Every row gives one point. Two turns around zero, p and q, are shown by what they do to some points. Where does a point land after both, in the order given? Backwards means that the second turn is done in reverse. Each puzzle has new turns, and all numbers are rounded.

Turn p:
[33 12] => [34 -7]
[27 19] => [33  2]
[2 1] => [2 0]
[-44 -10] => [-43  15]
[-17 -22] => [-26 -10]
Turn q:
[-14  10] => [-12  12]
[-28 -11] => [-29  -7]
[43  1] => [43 -5]
Where do these land?
q, then p: [  4 -37] => [-21 -31]
p, then q backwards: [-32   3] => [-28  16]
q, then p: [22 -1] => [ 16 -15]
q, then p: [31 19] => [36 -6]
p, then q: [-25  17] => [-8 29]

Turn p:
[-22  11   0] => [-14  12  16]
[15  2 -9] => [  4   2 -17]
[ 17 -44  21] => [ 23 -46   1]
[ 7  0 17] => [17 -2  6]
[  7   4 -14] => [ -5   5 -15]
[-25  27 -14] => [-25  29   9]
Turn q:
[19  7 24] => [23  2 22]
[-14 -22 -26] => [-28 -16 -17]
[-3 26 13] => [16 25  1]
[-16 -27 -12] => [-31 -13  -3]
[13 15  1] => [19  3 -3]
Where do these land?
q, then p backwards: [  9 -17  -5] => [ -5 -19   0]
q, then p backwards: [-11  -4  -7] => [ -4   0 -13]
q, then p: [ -3 -27  12] => [  3 -13  27]
q, then p: [ 4 48  0] => [ 11  30 -36]

Turn p:
[-26   5 -17  -6] => [ -4  17 -16 -21]
[36 -5 20 35] => [ 0 -4 30 45]
[-1 12 14 -4] => [  3  -4  15 -10]
[ 18  -1 -11  -4] => [16 -5 -8 11]
[-26 -12  -6 -22] => [-14  -6 -22 -25]
Turn q:
[ 23  15 -14   6] => [  5  -3 -31  -3]
[-18 -25  -8  16] => [-28   6  13  17]
[-14 -16  11  29] => [-9 12 12 32]
[ 18  12   9 -38] => [ 24 -23   1 -30]
[ -8  14   2 -14] => [  9   7   5 -18]
Where do these land?
q, then p: [-22 -13  15 -48] => [-14 -49  15 -17]
q, then p: [ 4 -4 -8 10] => [-4 12 -5  0]
q, then p backwards: [31 -8 21  5] => [ 35 -10  -3 -13]
q, then p backwards: [ -8  23 -24  -3] => [-29   5 -17  -4]
q, then p: [-12   4   8  31] => [ 7 26 21  7]
p, then q: [  8  -3 -12   5] => [ -3   5 -14   5]

Turn p:
[-12  30 -17   9 -11 -34] => [ -7  14  12   1   9 -47]
[-14 -36  18  17  21  27] => [-20 -32 -10   1  11  40]
[ 23  -6 -14   8  -1  11] => [ 10   5 -15  23  -4   7]
[  4  16   1 -14 -25 -48] => [ 27  13  31  -9   8 -37]
[ -9 -30  -9  -7  10  28] => [ -1 -27 -27  -5  -8  21]
[21 19  8  4  2 -3] => [ 2 27  8  9  0  4]
[  4  46  -1 -18 -17 -16] => [  4  35  19 -11 -19 -30]
[ -8 -16   3  -7  25   4] => [ -4  -8 -15 -16  14  16]
[ -8 -24  11   9  -5  31] => [-10 -27  -3   8 -13  27]
Turn q:
[ -6  20  13  -6  17 -15] => [ -6  13  28 -12  -5   4]
[-22  19  12  17  25  18] => [-18  30  -2 -17   4  27]
[  6  -2   3 -15 -39  32] => [  1 -38 -30 -11 -17   7]
[-17 -25  28   2  12 -39] => [-35   5  32  28   6 -16]
[ 24 -31 -34   2  -7   8] => [ 27 -13 -27  17  24 -18]
[17 18  1 -4  2 20] => [ 16  -8  -2 -18   1  20]
[-10  19  -1 -25  -7   3] => [ -2  -6   4 -28 -16  -8]
[  8 -16 -23  28  -4 -27] => [ 18  17  -3  39   1 -15]
Where do these land?
p, then q: [  3 -19 -19   9   7   3] => [ 11  12 -12  11  17  -8]
q, then p: [-10  17 -20 -24 -13  -5] => [ 32   3  13  -9  -4 -16]
p, then q backwards: [-22  15  33  15   8 -11] => [-13  -1  30 -15  29  -8]
q, then p backwards: [-17  -6   5 -19 -21   8] => [-29   1 -14  -3  -3  14]
p, then q backwards: [ 43   6 -22  -3  25  -4] => [  1  -4 -36  38  12  11]
p, then q backwards: [-15 -12 -23  16  -4  29] => [ -8 -21  10   3 -36  11]
q, then p: [-18  12  37   4 -21  12] => [-11 -36   4  -4 -31  -2]
q, then p: [ 40   8 -20  26  -1 -20] => [ 6 29  7 42  6 21]
p, then q backwards: [ -3 -22  29 -24  21 -12] => [ 21  21   8 -14  25  27]

Turn p:
[-25  36 -13 -18  28  10  -8   3] => [ 19  23   1 -22  23  34  10  13]
[ 18 -46  14  -5 -12   5 -21  15] => [-28 -15  -8  28 -14 -11 -30  20]
[-13   4  31  39   2 -13 -31   9] => [-26  33  17  -3 -37  -8  14  15]
[ 48 -30   6  15  -9   9 -15   4] => [ -2 -21 -21  24 -40 -17 -20  10]
[ -7   5  -4 -14 -16  20  29 -12] => [  3 -23  -1   7  21  13  15 -22]
[-37   7   8  31  36 -31 -10  -6] => [  4  52  42 -15 -10  -4   0  -2]
[ 28 -17  18  -1 -20 -30 -15   7] => [-20 -17  -3  -6 -18 -38 -12  18]
[ 15   3   3 -29  -5   3  23 -28] => [ 16 -42   9  -8  13   4   0  -8]
[-20  17 -47   1 -13  15   9  -4] => [  6  14 -28 -12  22  21   3 -36]
[ -6  22 -16 -19   8  12  40  11] => [29 -4 -8  6 40  6 21 -8]
Turn q:
[ 41   0  20   2 -17 -38   3  18] => [-24   8  56   7   8 -11 -13  -2]
[ 17  23 -22 -25   4  -1   7 -24] => [ 29 -14   9 -24  -3 -30   4   4]
[ -3 -22   3 -11 -17  16 -13   8] => [ -7 -10  -7  -8   1  24 -24   3]
[  9   4   3   7  33   6  27 -36] => [ -9  -4 -14 -20   9 -29  40   4]
[-38  16  32  15 -24  10 -46   5] => [  9  46 -24   8   8  28 -31 -33]
[ 24  37   6 -16 -23   1  29  -6] => [ 15  11  38 -35 -20  -9  12  -6]
[ 19   1   2  31  25  16 -10  12] => [ -4 -11   2  16  30  13  26 -17]
[-33 -36 -29   8 -10  -6   8   0] => [-15 -21 -31  22 -33   2 -12   9]
[-35 -24 -13 -10  28  -3  -5  21] => [  4  -4 -30  31   1  12  -3  36]
Where do these land?
q, then p: [ 29  -7 -12   3   8  29   7  17] => [  4 -16  15  40   4   7 -11   2]
p, then q: [-31 -14  14 -29 -17 -14  30  -7] => [-23  22 -31   6  25 -11  15  26]
p, then q: [ 39   7 -16  17  47  19 -16 -16] => [  5 -30  42 -19   8  20 -20 -36]
p, then q: [ 17  -3   1  42  24  39  -2 -17] => [-12 -13  17 -25 -17  14   1 -52]
q, then p: [-26 -11 -13 -20 -31  -8  -8 -19] => [-28  -2 -30 -27  -5   1 -19   3]
p, then q backwards: [ 17 -16   3  17  41  13 -18  12] => [-35  10  -9 -20 -10 -21  -1  29]
p, then q: [ -5  46  23 -18  -5   3 -35   1] => [ 17  -3   9 -13 -23  38   4  41]
q, then p: [-26  -7   4  -5 -36 -32   6  20] => [-40  11 -20 -17 -20   6  27   1]
q, then p: [-21   6 -18   1  -5 -16  27   7] => [-19  -4 -18   1  -2 -24  18 -15]
p, then q: [  9   0  15  -7 -26 -32  11   1] => [-17  12  -2  14  -9 -20 -14  30]

Turn p:
[  5   2   4 -15   6  -7   6  27 -16] => [ -8  14   8 -13  -6 -22  -9  16   8]
[ 18  20 -16  25 -10 -16   6  23  24] => [ -1  -7 -29   5 -40   1  10   6  22]
[-27 -17  -1  17  14   5  20   8   4] => [-26   5 -11   2  13   6  22  16 -14]
[ 12   4  32   3 -47   2 -28 -13  -6] => [ 14  -4  27  26 -10  32 -38  -7  13]
[ 15  -1 -19  -9 -24   2   9  -1  40] => [  4 -34 -11 -12  -6  15  10  -5  33]
[-10 -13   4  -4  48  17   1  13 -13] => [ -2  31 -11  -5  33 -25  12  12 -13]
[ -9  -6  19  -3 -24  -1  -4  -6 -31] => [ -4   6  35   7  -3  12 -19   7 -13]
[ 25 -31  14 -21 -14   0 -13 -36 -13] => [ 30 -31  28   9  25   0 -26   2  -8]
[-24  -1 -17  12  25 -17  -1 -21   0] => [ -9  -4 -21  -4   3  -4   9 -15 -38]
[ -4  34  10 -10  21 -19  -3 -20  10] => [ -9   1  -9   9  -5 -23  -6 -43  -4]
[-13   4 -11  -6 -10  19 -16  26   3] => [  0  23  -5 -23   0  20  -3   5  15]
[ 10   6 -20  12  13  14  23  -1  -1] => [ 9  0 -3 -2 -5 -9 37  4 -1]
Turn q:
[-17 -23 -12  21  -5 -34 -24 -12  13] => [ 14  -5 -18  -2  -5  -8 -48   9 -22]
[ 19   2   9  22  14   4  -3 -35 -47] => [ 15 -19  12  19  20  10  25  -5 -49]
[-14  16  -2  -7 -37   7  18  22  -9] => [ -2   7  -1   7 -44   2  20   5  18]
[-21  21  35  25 -15  -2  18  -9   0] => [-19 -10  24  37 -25  13  -9  -6  -5]
[ 23  -6  -3 -26 -20  10  -9   8   5] => [ 26   1   3 -18  -2  -6  12  -9  25]
[  6 -13 -27  -2  19 -20  10   1 -23] => [ -1  -3 -15 -13  11 -18  13  28 -24]
[14 16 -2 22  1 11 -4  5 22] => [  0  11  -9  27  12  -6  -5 -15  15]
[-18   5  20 -35  10   0 -16   6  23] => [-12  18  23 -30   1  12 -20  -9  18]
[  7  24  -8 -31  36   8   7 -29  -5] => [-25   9  17 -24  25 -14  22 -24 -20]
[-16  -6  -8  -3  -7  12  17   0   2] => [-16 -10 -13  -5 -14   4   6  -2   6]
[  4  -6  10  23   1  12 -20  18   8] => [ 13   8  -9  19  12  21 -12   3  13]
[ 13 -29 -12  -9   4  -8   6  26  11] => [  7  -6 -15 -15  11 -10  -3  27  24]
Where do these land?
p, then q: [12  5 19 13 33  9  7 22 23] => [-23  17 -22  19   1 -32 -16   7  -3]
q, then p backwards: [ 17 -28 -19  -6  -5   9   2  19 -27] => [ 17 -21 -34  14   8  17   6   9  12]
p, then q: [-14  23   0 -18 -13  20  -9 -12  17] => [-14 -14   8  -8  10   1  -4 -38  -2]
p, then q: [-37 -19 -15 -26  16  -1   4  23 -27] => [-18  34  27 -34 -11  12  15  16  -8]
q, then p: [ 23  -8   8 -10  -6 -29 -25 -26  -9] => [ 23  -3  14  16   2 -32 -31   9  -1]
p, then q: [ 2  7 11  3 14 11  2 22 -9] => [-11  21   8  14  -6 -13  -3   1   3]
q, then p: [ -4  -3 -17  -1 -12   6  21 -21   6] => [ -7 -26   5 -12   1   9  -3   5 -20]
q, then p backwards: [-19  25  -9  20  26 -26 -22 -31  16] => [-30   4  27  -6  25 -27 -27 -14 -25]
p, then q: [ -6  -8  -1 -17  -7 -19  13   5 -23] => [  8   5  20 -14 -14  16  -8  17  -1]
p, then q: [ -1  22 -19  14 -17  25  21  -4   7] => [-18 -29   4   9 -13  -7  16 -15  22]
p, then q: [ 15  -7   2  26  -8 -13   2  23  33] => [  2   3 -45   6 -10  -7 -11   3  21]
p, then q backwards: [ 12  -7  38   2 -22   8 -15 -21  -6] => [  9   4  41  27  -2  -4 -14  -2  12]
